Every row gives one point. Each copy is the shape, with its points in the same order, turned, moved and blurred by noise. Say if it was mirrored as well.
In the rows, zero is written as 100.

Shape:
117 73
46 82
110 175
124 85
64 112
122 88
112 83
Copy 1, 7 rows:
88 54
143 101
37 142
75 61
111 117
78 64
88 65
Copy 1 is: mirrored
Copy 2:
141 101
112 167
37 81
125 97
89 148
120 90
125 106
Copy 2 is: mirrored

Shape:
144 135 44
116 94 90
138 109 103
81 78 110
54 70 173
132 57 94
104 87 121
Copy 1, 7 rows:
146 136 41
122 98 95
113 132 102
92 68 108
38 58 147
141 93 133
95 95 120
Copy 1 is: only turned
Copy 2, 7 rows:
107 169 66
111 113 114
106 135 126
116 74 118
92 37 169
150 123 135
102 89 129
Copy 2 is: only turned

Shape:
94 112 79 86
51 106 79 127
45 100 80 110
113 81 77 86
68 100 72 149
150 106 72 87
46 78 109 96
85 90 185 113
Copy 1, 8 rows:
109 94 130 102
101 119 127 51
117 114 123 51
106 57 113 101
76 100 128 39
82 53 130 131
132 111 86 59
91 135 28 101
Copy 1 is: mirrored
Copy 2 (8 x 4):
116 72 119 100
125 85 152 44
115 67 152 55
107 95 142 122
141 107 144 53
121 101 113 149
71 81 154 58
39 138 87 57
Copy 2 is: mirrored
Copy 3 (8 x 4):
95 133 124 95
116 124 171 107
106 126 167 120
96 111 92 117
137 106 165 93
108 129 56 81
80 102 160 146
46 46 158 84
Copy 3 is: only turned

Shape (9 x 6):
102 72 107 105 74 104
86 80 93 92 99 82
81 119 96 94 37 90
82 108 131 75 85 94
115 122 148 72 88 111
121 104 86 72 102 67
108 140 83 77 102 100
109 110 91 195 87 130
113 116 77 96 91 130
Copy 1:
87 109 85 105 127 124
100 77 88 114 105 125
118 103 48 107 144 80
93 108 70 145 106 96
93 138 91 156 104 81
136 89 111 125 105 111
126 99 103 111 89 67
36 89 128 59 159 65
104 120 107 78 99 79
Copy 1 is: only turned
Copy 2:
71 101 101 70 93 108
67 87 110 96 123 99
68 131 57 110 97 84
50 131 117 112 99 92
69 159 136 106 89 106
87 119 106 99 152 115
109 133 112 120 129 82
144 67 89 106 36 110
117 121 109 90 103 75
Copy 2 is: mirrored
Copy 3:
140 79 86 113 99 102
114 75 103 111 84 88
124 114 104 146 131 76
121 106 96 83 114 63
128 133 66 75 117 81
95 113 98 112 63 87
72 122 86 105 96 95
130 90 104 121 141 194
85 100 64 126 110 120
Copy 3 is: mirrored
Copy 4:
121 79 122 92 107 95
91 91 109 87 79 89
146 72 81 115 82 66
131 113 114 111 67 89
148 144 120 109 92 103
114 113 90 56 83 90
119 140 81 85 93 61
87 85 75 147 184 97
115 117 100 92 131 53
Copy 4 is: mirrored

Shape, 13 rows:
101 77 92 76 132 79 55 134
68 62 65 123 58 131 125 154
106 63 133 112 141 48 69 125
41 62 121 132 61 56 99 92
118 87 123 51 111 135 110 151
107 114 134 54 109 76 134 153
111 119 125 79 95 50 124 96
111 141 110 125 58 137 71 105
33 93 114 79 76 121 90 75
111 151 100 107 91 74 137 112
91 91 88 75 141 129 86 78
103 105 98 140 150 77 49 148
81 113 72 79 120 79 62 84
Copy 1, 13 rows:
74 53 77 149 111 72 86 122
76 125 135 109 74 137 63 165
135 67 61 159 106 57 80 117
162 104 141 121 129 112 79 120
62 82 70 156 60 121 135 139
103 73 88 151 70 85 163 164
130 75 103 111 84 67 159 121
61 158 119 122 92 89 124 81
101 101 119 116 148 151 122 104
105 117 106 87 84 58 156 138
71 75 51 100 119 119 114 101
83 109 58 147 123 32 71 131
76 66 93 99 145 75 112 104
Copy 1 is: mirrored
Copy 2:
163 109 49 78 118 105 110 130
106 195 100 103 81 135 118 89
183 81 57 110 83 84 131 114
137 101 78 151 67 152 120 55
106 130 74 36 111 70 122 99
114 113 61 72 91 46 79 77
108 70 81 113 93 75 73 88
73 100 96 67 50 144 102 137
79 100 50 100 108 160 127 70
78 102 83 118 69 76 62 117
92 102 52 94 139 111 139 135
163 113 38 100 58 100 118 167
118 88 42 110 125 133 90 137
Copy 2 is: only turned
Copy 3 (13 x 8):
116 87 115 121 128 107 50 81
161 36 103 63 81 115 125 136
103 83 91 94 91 68 23 85
87 65 50 68 51 129 76 123
111 80 132 89 171 96 94 134
115 96 69 99 163 74 89 137
84 127 55 101 123 76 105 99
129 147 135 79 63 108 116 136
82 81 105 110 81 139 108 153
130 133 57 102 104 65 129 112
74 72 146 145 109 94 99 108
159 95 113 113 80 60 32 92
104 115 106 155 85 123 79 90
Copy 3 is: only turned

Shape (12 x 9):
95 98 125 115 99 61 90 128 78
115 117 124 106 90 92 112 87 105
101 103 83 92 87 125 117 136 85
105 117 122 128 87 97 73 132 162
92 114 5 116 130 119 66 126 119
107 128 99 116 137 123 84 128 103
90 108 42 128 86 129 157 126 97
122 116 118 95 81 139 74 15 80
85 84 115 128 124 99 87 124 105
95 106 115 92 107 86 110 101 106
159 92 111 126 87 124 121 123 159
122 109 109 140 77 89 122 117 112
Copy 1, 12 rows:
96 85 63 118 139 102 75 101 89
92 120 95 100 113 89 97 123 89
103 78 122 81 134 127 116 90 91
28 91 79 110 94 98 120 99 73
69 81 147 111 84 195 78 67 60
82 92 80 73 98 148 97 103 66
115 96 162 75 123 115 106 53 55
106 134 124 78 58 101 79 159 149
79 97 65 95 111 122 82 69 94
101 117 83 113 118 112 107 102 90
23 129 115 64 130 95 122 96 73
71 102 109 89 126 75 88 97 64
Copy 1 is: only turned
Copy 2, 12 rows:
95 100 81 126 134 116 62 109 81
123 112 79 108 108 91 106 103 96
109 104 128 131 107 127 99 89 131
106 70 61 90 168 97 119 94 113
45 46 149 103 103 134 151 103 105
91 72 93 141 117 120 127 71 87
89 128 163 137 117 109 141 120 138
127 118 42 90 28 107 133 104 105
72 92 75 130 131 106 95 89 104
99 103 99 103 115 92 89 87 93
129 70 87 117 146 62 130 104 155
117 106 93 123 144 88 108 124 115
Copy 2 is: only turned

Shape (14 x 11):
94 94 107 126 96 103 95 126 95 86 73
97 90 124 103 112 112 117 92 110 106 117
101 94 70 124 101 75 108 95 108 111 155
113 94 100 91 93 118 99 90 118 117 109
165 118 111 138 109 120 5 101 92 90 100
105 99 101 93 128 117 113 102 98 86 69
86 106 119 98 112 88 101 84 105 106 93
88 113 110 102 102 114 96 81 110 86 68
87 86 105 92 127 118 81 127 116 103 79
112 103 120 98 112 108 123 96 116 94 70
94 107 107 86 99 85 96 115 112 85 108
101 157 120 96 100 123 114 94 100 145 115
130 117 121 110 105 105 99 89 103 152 80
109 90 104 88 102 120 116 100 54 86 69
Copy 1 (14 x 11):
109 85 124 112 88 130 113 101 97 102 121
90 124 114 92 107 87 83 103 108 87 108
134 120 89 75 83 63 112 111 86 113 86
87 97 118 87 120 85 84 126 101 109 98
110 49 111 110 52 135 61 175 106 78 55
66 103 107 104 96 125 108 96 118 117 107
94 128 104 119 110 107 96 101 94 105 103
80 108 119 115 107 133 91 92 85 111 97
92 96 100 103 99 125 83 115 114 125 138
72 112 136 115 105 114 102 95 110 113 102
113 91 102 115 112 99 90 92 113 114 94
57 98 103 130 97 52 84 110 66 92 101
68 117 131 133 98 88 98 151 90 97 102
63 88 95 105 110 134 139 100 109 81 108
Copy 1 is: only turned
Copy 2 (14 x 11):
114 75 121 90 117 108 84 96 82 99 112
95 95 86 97 90 111 120 103 100 134 115
94 146 124 138 100 90 110 101 112 119 114
75 95 84 103 86 94 112 98 95 106 89
41 77 101 80 126 49 99 103 83 41 166
93 67 96 93 80 124 78 77 95 109 114
90 89 104 75 93 104 98 91 121 130 112
89 71 117 64 79 104 95 84 92 111 106
89 56 93 104 117 100 90 68 91 117 103
90 83 90 74 85 123 78 97 84 122 102
111 107 94 85 101 85 92 70 105 111 102
66 120 89 61 104 142 139 80 110 94 99
54 95 93 70 115 124 98 120 108 99 96
121 59 92 96 71 134 80 102 112 78 115
Copy 2 is: mirrored
Copy 3, 14 rows:
112 111 107 110 79 109 82 100 85 88 91
102 88 85 98 110 92 134 111 81 91 92
65 91 81 103 114 50 96 126 102 82 122
108 74 103 99 96 92 128 127 80 95 122
158 93 117 37 90 105 58 141 94 32 134
101 83 118 89 99 127 105 94 83 106 85
107 107 97 91 114 101 118 87 74 98 113
118 92 100 83 89 119 104 86 57 108 110
94 113 123 96 88 135 117 121 75 83 102
110 77 117 102 100 114 117 88 66 94 88
87 107 116 89 83 90 120 93 87 81 114
135 102 120 80 117 54 134 126 58 123 98
145 88 125 104 137 87 111 120 65 94 115
127 88 108 98 93 123 106 92 119 127 89
Copy 3 is: mirrored
Copy 4 (14 x 11):
92 91 136 80 115 125 84 109 100 93 88
106 94 109 109 97 89 119 89 120 83 105
90 85 108 100 84 104 130 67 60 99 141
123 105 101 115 91 91 96 95 96 87 103
69 112 110 153 150 106 60 149 42 61 106
90 113 95 80 99 110 98 119 123 95 84
98 88 106 90 116 81 97 97 119 107 110
115 89 94 83 124 103 87 120 119 102 94
101 135 125 76 120 94 93 103 108 81 90
97 91 93 89 102 97 88 100 125 95 75
100 97 120 89 112 86 114 95 85 114 90
113 108 92 146 119 104 86 65 124 129 110
94 98 99 129 100 92 47 82 119 92 107
94 100 120 99 78 124 92 143 131 111 93
Copy 4 is: only turned

Shape, 17 rows:
130 72 114 65 133 83 123 146 118 111 128 82
150 60 89 71 123 95 92 146 116 127 138 122
57 191 71 113 103 150 77 71 118 122 63 86
91 163 96 126 67 104 65 105 61 105 63 92
111 95 135 68 71 136 116 71 86 68 88 91
102 78 98 83 148 88 119 144 99 108 108 104
98 142 72 131 50 166 130 55 87 129 85 93
105 79 131 129 126 143 125 135 135 62 166 75
126 112 94 50 131 56 85 114 141 101 148 140
125 71 146 143 148 95 129 93 143 104 103 102
58 138 42 116 110 112 53 51 81 115 79 92
96 123 83 120 56 137 100 79 140 96 52 35
47 129 58 147 50 101 80 74 114 99 81 100
58 101 100 53 84 117 38 107 99 153 82 135
167 80 123 136 141 129 76 115 145 88 144 83
141 94 140 116 121 111 124 150 155 100 136 119
119 91 142 102 129 72 102 114 126 140 173 70
Copy 1 (17 x 12):
95 73 112 108 41 37 67 101 105 132 123 104
86 80 113 135 53 59 33 88 95 113 143 118
87 85 121 120 168 125 162 110 142 85 62 107
96 101 139 89 140 121 107 70 79 84 38 96
131 132 97 137 60 106 121 108 65 121 67 124
100 61 91 104 64 44 79 84 99 104 119 103
106 92 140 121 135 178 158 114 69 115 112 127
108 137 100 65 46 65 104 86 137 134 140 153
65 95 78 128 81 54 20 131 127 122 107 85
54 131 100 94 32 66 128 86 97 87 141 89
106 87 115 103 155 112 113 131 102 31 75 122
134 119 171 115 101 130 158 111 116 98 84 77
124 129 127 84 173 115 126 117 92 76 101 76
98 96 117 177 162 44 86 97 78 88 82 126
61 143 134 94 29 90 77 87 140 91 128 137
65 124 100 105 51 73 81 60 128 150 146 95
40 112 137 77 51 35 81 127 101 130 117 120
Copy 1 is: only turned
Copy 2:
63 77 139 117 104 100 74 97 146 150 95 104
53 78 106 139 96 92 70 83 146 121 89 61
187 118 123 35 129 132 151 87 101 106 66 94
145 144 109 61 120 118 102 79 39 94 108 100
149 79 86 111 89 86 105 101 97 119 123 150
49 79 139 116 111 95 110 77 123 131 85 106
173 119 68 70 133 115 126 161 78 93 72 128
86 91 146 89 54 78 118 165 157 167 105 100
71 37 133 123 99 131 94 71 142 99 129 52
82 90 158 82 136 48 94 131 170 118 135 111
125 113 84 16 118 123 148 70 97 68 82 101
171 158 94 65 113 124 100 105 138 112 96 145
137 148 112 52 93 133 135 110 105 40 116 114
134 88 112 103 77 85 101 32 90 56 57 78
86 86 105 67 97 57 82 122 174 170 124 55
96 90 164 135 89 83 76 134 154 147 114 65
67 55 159 63 78 99 46 120 144 125 101 81
Copy 2 is: mirrored
Copy 3, 17 rows:
20 111 97 78 79 101 90 89 139 134 67 133
28 131 104 81 65 93 74 113 129 124 83 178
184 109 36 88 105 92 110 104 127 135 156 105
148 124 46 65 155 58 99 120 98 115 98 121
80 132 92 91 94 62 76 84 74 97 102 62
42 99 85 81 88 108 91 108 111 158 77 139
161 110 54 88 95 69 92 43 66 92 136 129
82 108 136 85 39 118 145 79 109 115 45 108
50 103 71 104 56 99 54 153 163 106 73 141
93 102 128 65 78 150 51 75 112 133 56 112
149 124 41 125 140 121 100 130 94 116 145 135
145 110 110 97 140 75 106 47 129 107 139 92
161 67 84 103 144 94 106 116 94 81 130 133
77 121 67 47 107 90 87 163 105 105 179 136
98 165 145 85 55 124 91 86 138 116 46 139
78 100 130 51 37 94 78 92 140 125 48 132
51 122 79 52 75 149 96 87 153 86 51 135
Copy 3 is: mirrored

Shape (15 x 12):
114 112 122 93 96 132 94 77 113 110 84 42
57 89 76 89 73 147 102 90 82 109 114 122
98 98 81 101 90 117 80 62 113 115 48 109
102 125 59 48 97 138 121 110 128 67 84 130
90 108 116 78 116 94 90 103 106 112 132 68
135 90 88 155 113 84 166 118 142 150 129 107
101 75 80 121 116 130 72 140 91 75 99 90
98 78 109 98 82 123 125 118 116 88 111 127
73 77 111 96 122 102 118 83 90 128 72 94
111 100 133 110 107 106 113 149 106 114 108 151
106 104 97 77 54 77 128 94 95 96 147 109
84 171 140 107 72 88 103 112 72 112 48 68
98 100 118 118 87 101 120 70 59 99 119 149
120 91 71 99 70 100 113 107 60 119 122 93
80 105 140 127 66 111 108 82 117 89 117 76
Copy 1:
119 96 58 122 123 118 136 76 74 104 71 111
113 101 118 71 115 129 89 139 107 121 101 127
113 129 90 93 102 98 137 135 55 106 95 91
108 67 125 107 70 86 123 155 102 95 50 130
113 89 59 108 101 86 93 77 120 114 99 115
116 46 127 67 144 27 139 53 79 123 129 114
56 110 90 70 89 97 128 92 105 151 75 131
83 79 109 76 136 77 99 118 94 106 76 137
116 141 94 96 134 86 127 98 111 96 113 112
71 88 119 115 139 42 88 105 96 144 97 139
93 48 105 92 119 95 63 102 101 77 106 93
110 135 119 167 107 110 81 54 55 107 77 97
73 92 115 102 136 99 83 123 79 88 150 132
81 71 120 88 115 116 102 96 107 118 118 77
107 93 74 84 136 108 81 70 60 96 89 138
Copy 1 is: only turned
Copy 2 (15 x 12):
72 86 100 126 82 131 125 132 114 79 89 77
103 139 124 92 95 126 87 96 65 78 84 141
106 135 124 127 101 128 84 98 92 100 98 56
138 107 114 100 69 125 72 110 98 143 41 119
83 48 110 97 102 115 108 104 98 87 107 115
101 90 5 66 103 128 116 47 100 109 114 83
76 111 117 120 99 78 99 60 132 92 78 124
110 123 89 65 111 103 103 104 110 112 82 125
83 113 94 117 99 107 82 110 83 102 144 100
110 96 73 64 121 52 105 88 83 111 84 103
152 81 90 81 124 141 132 104 90 89 99 139
137 75 79 150 96 77 95 150 93 38 91 73
118 121 81 108 162 111 116 100 54 95 93 123
130 110 94 121 97 119 143 70 87 78 102 134
87 98 84 87 135 129 109 131 115 51 91 99
Copy 2 is: mirrored
Copy 3 (15 x 12):
89 108 78 105 151 146 81 129 82 94 86 98
109 54 129 98 86 108 105 153 109 121 114 112
62 114 107 85 103 129 69 113 107 122 130 121
30 88 128 89 82 107 144 134 50 108 106 89
119 92 80 92 123 103 116 118 72 63 107 100
129 157 108 134 92 103 153 56 93 117 61 145
87 79 100 88 100 64 75 107 87 111 56 83
85 105 123 114 60 108 121 127 94 93 71 95
103 129 122 67 122 111 100 132 123 95 95 112
114 149 114 119 54 71 107 133 80 97 73 100
114 86 115 129 80 125 148 96 85 82 119 78
98 150 46 97 125 120 106 155 101 122 140 53
139 115 137 91 60 122 94 118 94 109 117 79
121 88 132 130 114 94 112 86 99 116 112 74
116 93 62 103 83 158 100 124 99 94 84 93
Copy 3 is: mirrored
Copy 4, 15 rows:
109 40 133 138 96 130 112 86 102 99 78 96
132 107 83 106 97 82 117 83 133 149 82 71
112 44 95 86 69 105 89 110 120 111 96 54
110 66 29 91 82 115 117 110 149 124 79 125
104 92 125 121 118 118 87 81 121 95 104 122
23 91 102 96 149 70 155 122 79 86 115 90
142 73 100 99 121 115 115 139 92 142 118 117
98 108 74 95 108 124 145 97 99 125 96 89
98 70 135 70 98 104 119 75 130 120 111 80
101 102 72 58 144 119 127 90 74 105 104 98
71 133 79 123 78 97 105 71 95 116 93 115
86 55 133 68 98 138 56 72 72 127 28 102
114 130 103 67 72 79 127 79 79 100 88 81
94 92 92 115 91 67 106 84 71 143 109 111
100 114 136 128 96 137 118 102 90 108 65 76
Copy 4 is: only turned

Shape (16 x 12):
67 119 74 97 170 111 84 143 154 144 91 104
141 116 125 70 87 77 67 137 91 80 129 97
119 115 103 58 98 45 90 152 88 99 117 52
67 118 127 144 102 137 84 92 125 91 57 91
34 112 98 111 81 122 94 99 115 120 78 79
107 109 109 62 121 19 63 134 119 74 76 107
110 75 111 52 130 73 98 168 131 124 58 124
81 122 96 188 86 125 118 105 110 115 74 60
73 122 21 115 113 144 112 119 124 125 63 97
73 108 71 104 130 124 130 78 163 129 77 112
89 96 95 119 115 124 83 75 75 119 77 53
64 124 134 121 76 120 96 101 80 91 93 68
89 60 99 71 128 62 94 146 111 71 121 97
92 143 141 101 126 92 125 122 85 72 71 86
80 99 93 80 155 54 96 141 112 129 81 177
72 115 98 129 92 117 115 83 122 142 89 71
Copy 1, 16 rows:
82 92 62 109 59 72 86 160 153 76 92 66
96 79 156 77 128 90 94 76 116 108 83 51
110 78 177 98 127 97 72 123 86 85 102 58
69 94 33 153 144 121 116 113 118 113 86 59
91 99 62 142 136 121 129 141 127 85 119 94
132 107 144 125 119 50 67 126 94 129 82 51
108 114 119 113 92 46 107 139 107 65 37 57
80 87 28 134 142 160 99 114 95 78 124 30
111 54 39 140 58 113 128 131 104 62 108 87
118 114 50 153 76 130 100 131 148 67 74 91
75 104 88 127 107 158 128 139 86 118 109 65
59 86 89 134 170 137 104 99 101 96 115 84
117 83 120 71 113 72 62 129 102 111 62 96
57 97 107 156 133 98 56 95 76 83 86 63
114 157 88 106 66 25 70 107 118 75 87 74
94 112 67 132 125 156 106 131 127 78 114 60
Copy 1 is: mirrored
Copy 2, 16 rows:
92 145 141 99 74 77 107 90 34 127 119 148
112 120 100 45 89 115 64 125 126 114 60 86
106 141 81 74 109 85 50 107 113 116 49 130
133 89 102 117 85 104 141 76 71 62 124 79
111 107 97 120 110 88 118 105 74 47 136 126
74 125 98 50 121 94 41 69 75 112 67 80
77 186 138 51 127 80 103 67 90 125 97 100
126 105 53 161 85 77 158 111 69 92 104 89
68 119 109 138 100 115 156 112 63 103 120 156
74 100 156 134 109 68 136 106 61 105 130 123
144 98 84 134 111 115 107 84 115 101 131 123
147 87 63 91 96 96 124 104 100 64 109 103
125 135 124 60 152 101 77 102 68 124 71 106
119 81 81 55 95 70 128 70 91 109 84 99
67 150 121 37 120 82 94 96 52 158 150 95
118 108 97 146 90 67 120 119 95 85 129 107
Copy 2 is: only turned
Copy 3 (16 x 12):
117 50 135 120 74 143 115 124 106 162 76 72
82 99 114 129 63 95 94 76 155 92 121 157
119 99 120 131 40 125 115 114 160 71 95 162
102 77 38 118 101 97 96 75 118 132 58 68
88 98 55 94 88 134 122 109 134 120 47 72
114 104 132 141 21 66 125 98 141 123 69 146
92 73 154 134 52 117 109 92 91 133 38 154
132 74 11 117 119 127 135 91 102 108 86 85
128 47 94 47 114 132 143 106 106 132 64 82
105 77 97 72 81 118 114 113 61 130 71 53
134 108 84 110 129 121 105 88 136 85 64 74
97 110 30 112 97 123 88 91 152 102 72 102
89 98 131 132 76 83 102 149 127 111 75 152
141 97 60 112 58 105 59 90 124 126 75 134
110 117 149 116 60 111 122 105 91 195 71 137
107 100 59 101 92 145 124 100 98 99 79 65
Copy 3 is: mirrored

Shape, 16 rows:
110 121 92 108 101 167 132 35 127 109 102 128
124 138 175 38 76 83 85 111 137 108 92 59
85 97 186 101 88 119 62 119 89 134 125 55
74 125 78 103 141 127 99 82 108 112 106 84
115 122 150 150 87 78 91 120 136 127 107 100
125 71 92 72 133 117 20 105 101 61 72 91
96 76 61 70 108 116 84 39 123 131 98 93
139 24 78 92 109 140 62 146 105 80 76 99
106 106 163 66 58 46 80 153 86 107 113 90
66 99 103 86 123 150 122 53 86 106 70 117
60 31 68 84 115 129 23 133 150 33 97 62
130 122 159 63 72 94 75 95 82 120 124 98
118 118 53 82 98 142 131 26 75 92 112 70
117 89 153 83 76 51 75 97 116 90 64 48
96 91 109 41 159 138 115 72 110 107 127 54
113 76 130 100 107 81 100 69 89 81 138 105
Copy 1:
102 146 105 127 136 47 89 67 142 56 112 50
132 123 142 127 148 114 26 114 79 154 65 104
94 73 70 89 161 104 33 75 108 174 105 114
89 91 97 93 111 113 66 92 154 70 117 69
91 77 107 109 144 37 63 133 98 124 91 124
167 89 74 90 58 118 104 97 131 137 79 74
122 127 61 139 101 108 70 80 111 64 125 57
128 72 79 95 67 104 157 69 81 139 94 73
116 111 115 78 132 111 54 109 53 154 89 170
74 150 92 104 86 86 67 47 148 93 107 64
146 71 78 127 57 155 142 108 153 162 158 84
140 124 96 84 155 90 47 78 90 125 75 120
137 126 126 85 118 101 57 43 127 34 142 41
141 99 118 115 86 92 23 115 64 154 100 104
93 127 93 85 139 157 61 86 124 108 112 19
124 141 86 54 123 76 73 104 97 115 133 90
Copy 1 is: only turned
Copy 2 (16 x 12):
47 76 75 82 136 154 125 101 132 108 76 150
184 50 131 58 64 108 126 92 136 128 136 104
148 127 112 51 105 98 95 105 120 165 147 50
90 122 125 104 127 107 115 116 94 106 93 133
110 109 83 82 79 94 78 71 134 101 176 109
128 99 140 94 126 59 100 129 167 60 59 70
92 60 123 115 141 117 74 151 129 114 78 138
108 95 134 90 157 40 58 75 160 77 50 72
173 74 110 104 52 94 72 77 108 116 134 53
84 83 95 67 151 139 119 123 87 95 72 109
137 145 163 54 115 48 43 136 134 76 20 106
144 72 104 103 80 124 116 93 146 136 123 61
48 58 98 116 108 101 144 130 110 138 43 126
145 52 110 53 64 63 85 124 129 105 131 82
100 80 187 81 130 119 129 112 105 127 82 106
76 77 133 86 71 122 72 116 129 110 103 62
Copy 2 is: only turned
Copy 3, 16 rows:
123 69 123 64 112 143 100 164 137 78 78 126
123 91 47 93 173 107 74 88 103 168 75 62
99 30 32 112 130 64 130 108 84 133 82 88
129 110 111 112 91 73 108 157 119 101 84 111
97 40 102 120 158 85 72 87 116 115 113 109
129 94 73 112 29 99 45 111 97 119 91 61
130 119 99 69 102 97 79 188 105 78 117 65
105 63 107 52 17 69 37 90 88 120 116 53
88 89 54 98 154 77 80 44 51 134 94 81
139 104 91 66 74 123 121 167 105 118 100 134
98 87 121 125 14 67 42 149 59 161 93 31
121 76 44 88 144 109 99 84 87 103 71 84
92 133 100 54 83 132 136 160 144 62 83 90
90 92 36 119 133 113 75 95 92 152 147 59
170 116 100 80 99 90 144 139 119 127 79 55
117 77 107 100 108 128 123 99 75 82 122 70
Copy 3 is: mirrored
